Each row is a point. Two turns around zero, p and q, are shown by what they do to some points. Where does a point land after both, in the order given? Backwards means that the second turn is done in reverse. Each puzzle has new turns, and all numbers are rounded.

Turn p:
+0.12 -0.01 +0.19 -> +0.03 +0.03 +0.22
+0.20 -0.14 -0.41 -> +0.38 +0.02 -0.29
+0.06 -0.19 +0.11 -> +0.10 -0.14 +0.15
+0.13 +0.68 +0.19 -> -0.31 +0.63 +0.14
+0.17 -0.21 -0.14 -> +0.29 -0.08 -0.04
-0.68 -0.12 +0.06 -> -0.49 -0.45 -0.18
Turn q:
+0.14 -0.01 -0.46 -> -0.08 +0.15 -0.45
-0.36 +0.19 -0.11 -> -0.41 -0.06 +0.06
+0.18 -0.35 -0.01 -> +0.31 -0.16 -0.18
+0.05 +0.17 +0.58 -> +0.19 +0.08 +0.57
Where do these land?
p, then q backwards: -0.35 +0.15 -0.48 -> +0.02 -0.13 -0.60
q, then p: -0.43 +0.27 -0.01 -> -0.41 -0.30 +0.01
q, then p: +0.25 -0.21 +0.27 -> +0.30 +0.16 +0.25
q, then p: +0.25 -0.22 +0.33 -> +0.31 +0.15 +0.31
q, then p: -0.03 +0.33 -0.22 -> -0.33 +0.09 -0.20
p, then q: +0.32 -0.33 +0.10 -> +0.45 +0.10 +0.09

Turn p:
+0.24 +0.33 -0.17 -0.19 -> +0.36 +0.28 +0.08 +0.13
+0.16 -0.01 -0.19 -0.07 -> +0.24 -0.06 +0.00 +0.08
+0.67 -0.34 +0.10 +0.17 -> +0.37 -0.42 +0.39 -0.37
-0.41 +0.07 +0.17 -0.21 -> -0.28 +0.25 -0.32 -0.04
-0.28 -0.12 +0.14 -0.01 -> -0.27 -0.02 -0.18 -0.07
-0.06 +0.25 -0.46 -0.22 -> +0.27 +0.18 -0.19 +0.43
-0.33 -0.19 +0.42 +0.53 -> -0.70 -0.21 +0.21 -0.16
Turn q:
-0.22 +0.01 +0.63 +0.10 -> +0.01 +0.15 +0.43 -0.50
+0.00 +0.32 -0.09 +0.21 -> -0.16 +0.31 -0.19 -0.01
+0.31 +0.26 -0.30 +0.20 -> -0.09 +0.32 -0.23 +0.36
-0.12 -0.70 -0.26 -0.25 -> -0.02 -0.76 +0.11 +0.20
-0.28 -0.05 +0.22 -0.21 -> +0.12 -0.17 +0.06 -0.36
+0.31 +0.16 -0.19 -0.05 -> +0.14 +0.16 -0.17 +0.29
Where do these land?
q, then p: -0.07 -0.26 +0.26 +0.32 -> -0.35 +0.17 -0.12 -0.28
p, then q: -0.49 +0.06 +0.13 +0.12 -> -0.32 -0.10 -0.25 -0.31
q, then p backwards: -0.12 -0.40 -0.29 -0.30 -> +0.02 -0.47 -0.31 +0.16
q, then p backwards: +0.00 -0.12 +0.63 +0.03 -> +0.49 +0.18 +0.32 +0.19
p, then q backwards: -0.16 +0.11 -0.31 -0.13 -> +0.26 +0.10 -0.27 -0.04
q, then p: +0.41 +0.33 -0.12 +0.22 -> -0.09 +0.24 +0.39 +0.35
q, then p: +0.42 +0.29 -0.30 -0.25 -> +0.24 -0.13 +0.46 +0.35

Turn p:
+0.11 -0.23 +0.40 -0.03 +0.22 +0.13 -> -0.36 -0.08 +0.04 -0.34 +0.11 +0.15
+0.12 -0.40 +0.40 +0.47 +0.11 -0.32 -> -0.48 -0.37 -0.07 -0.20 +0.27 -0.43
-0.08 -0.34 -0.16 +0.24 -0.16 +0.18 -> -0.20 +0.07 -0.43 +0.17 +0.03 -0.06
+0.15 +0.31 -0.26 -0.47 -0.07 -0.15 -> +0.40 -0.08 +0.33 +0.25 -0.11 +0.29
+0.01 +0.53 +0.00 +0.19 -0.10 -0.51 -> +0.34 -0.05 +0.44 +0.11 +0.04 -0.51
-0.48 -0.13 -0.32 -0.32 -0.13 -0.01 -> +0.18 -0.03 -0.25 +0.17 -0.57 +0.12
+0.35 +0.50 +0.18 -0.12 -0.17 +0.57 -> +0.00 +0.65 +0.38 +0.02 +0.29 +0.34
-0.17 -0.23 -0.24 +0.03 +0.31 +0.12 -> +0.13 -0.10 -0.42 -0.19 -0.04 +0.10
Turn q:
-0.34 +0.33 -0.08 -0.08 +0.40 -0.46 -> +0.03 -0.12 -0.23 +0.45 +0.05 -0.58
-0.08 +0.27 +0.04 +0.41 +0.38 -0.13 -> +0.23 -0.40 -0.05 +0.36 +0.24 -0.08
+0.03 +0.27 -0.01 -0.24 +0.00 +0.18 -> -0.31 +0.14 -0.12 +0.09 +0.16 +0.06
-0.04 -0.31 +0.31 +0.12 -0.39 +0.26 -> -0.01 +0.01 +0.26 -0.14 -0.38 +0.44
+0.15 -0.25 -0.51 -0.14 -0.59 +0.08 -> +0.23 +0.63 -0.15 -0.45 -0.09 +0.19
+0.06 -0.57 -0.06 +0.03 -0.13 +0.38 -> +0.03 -0.10 -0.04 -0.56 -0.26 +0.32
+0.22 +0.26 +0.31 -0.10 +0.33 -0.32 -> -0.19 -0.17 +0.32 +0.23 +0.28 -0.37
Where do these land?
p, then q backwards: -0.08 -0.12 +0.34 +0.14 -0.44 +0.52 -> -0.04 +0.30 +0.05 -0.62 -0.33 +0.15
q, then p: +0.31 -0.63 -0.05 -0.22 +0.20 -0.28 -> -0.11 -0.47 +0.46 +0.10 -0.37 +0.26
p, then q backwards: +0.38 +0.39 -0.09 -0.01 -0.18 +0.46 -> +0.34 +0.44 -0.11 +0.10 -0.47 -0.02
q, then p: +0.23 +0.14 -0.33 -0.15 +0.54 -0.08 -> +0.34 -0.56 -0.16 -0.21 -0.07 +0.03
q, then p backwards: +0.22 +0.48 -0.04 +0.04 +0.17 -0.23 -> +0.41 +0.12 -0.11 +0.35 -0.21 -0.07
p, then q: -0.17 +0.05 +0.15 -0.35 -0.21 -0.04 -> -0.02 +0.14 +0.18 +0.14 -0.21 +0.32
q, then p: -0.34 +0.03 +0.11 +0.19 +0.13 -0.09 -> -0.18 -0.07 -0.20 +0.24 +0.17 -0.17
p, then q: -0.54 -0.33 -0.09 +0.37 -0.21 -0.26 -> +0.58 +0.43 -0.07 +0.01 -0.20 -0.29

Turn p:
-0.26 +0.06 -0.01 -0.16 -0.25 +0.02 -> -0.11 +0.23 +0.00 +0.28 +0.02 -0.13
-0.26 -0.51 +0.32 +0.06 -0.23 -0.18 -> -0.52 +0.09 +0.28 +0.13 +0.21 +0.32
-0.27 -0.15 -0.05 +0.11 +0.26 +0.35 -> -0.15 -0.06 -0.26 -0.16 +0.40 -0.15
+0.08 +0.57 -0.11 +0.19 +0.19 -0.16 -> +0.46 -0.18 +0.20 -0.07 -0.10 -0.37
+0.24 +0.29 +0.03 +0.05 -0.63 +0.25 -> +0.49 +0.30 -0.06 +0.46 +0.01 +0.26
+0.07 -0.01 +0.22 -0.20 +0.09 +0.32 -> +0.04 +0.31 -0.18 -0.24 +0.08 +0.07
+0.39 -0.25 -0.39 -0.05 +0.57 -0.60 -> -0.21 -0.69 +0.04 -0.40 -0.61 +0.00
Turn q:
+0.30 +0.03 +0.13 +0.55 +0.25 +0.29 -> +0.56 +0.07 -0.22 +0.12 +0.26 -0.32
-0.17 -0.39 +0.02 -0.43 +0.13 -0.01 -> -0.08 -0.17 +0.07 -0.25 +0.02 +0.53
+0.03 +0.07 -0.06 +0.38 +0.06 +0.17 -> +0.17 +0.05 -0.27 +0.14 +0.12 -0.22
+0.03 -0.28 -0.32 -0.29 -0.14 -0.23 -> -0.30 -0.43 +0.09 -0.20 -0.10 +0.10
-0.11 +0.46 -0.19 -0.56 -0.02 -0.12 -> -0.25 +0.14 +0.16 -0.06 -0.68 +0.12
-0.21 -0.05 +0.11 +0.63 +0.06 +0.12 -> +0.08 +0.23 -0.39 +0.14 +0.45 -0.21
+0.10 -0.04 +0.26 +0.45 +0.19 -0.22 -> +0.17 +0.21 +0.00 -0.19 +0.39 -0.32
+0.02 +0.20 +0.06 -0.73 -0.52 +0.01 -> -0.34 -0.09 +0.56 +0.30 -0.46 +0.33
Where do these land?
p, then q backwards: +0.13 +0.33 -0.49 +0.04 +0.23 +0.24 -> +0.29 +0.01 -0.39 +0.35 +0.28 +0.21
p, then q: +0.19 +0.35 +0.24 +0.25 -0.19 +0.21 -> +0.51 -0.01 +0.20 -0.01 -0.12 -0.21
p, then q: -0.25 +0.16 -0.19 -0.44 -0.54 +0.22 -> -0.17 +0.20 -0.31 +0.15 -0.09 -0.68
p, then q: -0.33 -0.16 -0.14 -0.16 +0.32 +0.28 -> -0.32 -0.01 -0.23 -0.38 -0.24 +0.07
q, then p backwards: -0.33 -0.27 +0.06 +0.45 -0.17 -0.30 -> -0.52 -0.28 +0.08 +0.09 +0.16 +0.34
q, then p: +0.09 -0.21 +0.36 -0.29 +0.23 -0.48 -> -0.09 +0.62 -0.01 -0.37 -0.12 -0.06
q, then p: +0.50 -0.20 +0.16 +0.14 +0.12 -0.18 -> -0.14 +0.05 +0.17 -0.41 -0.31 +0.25
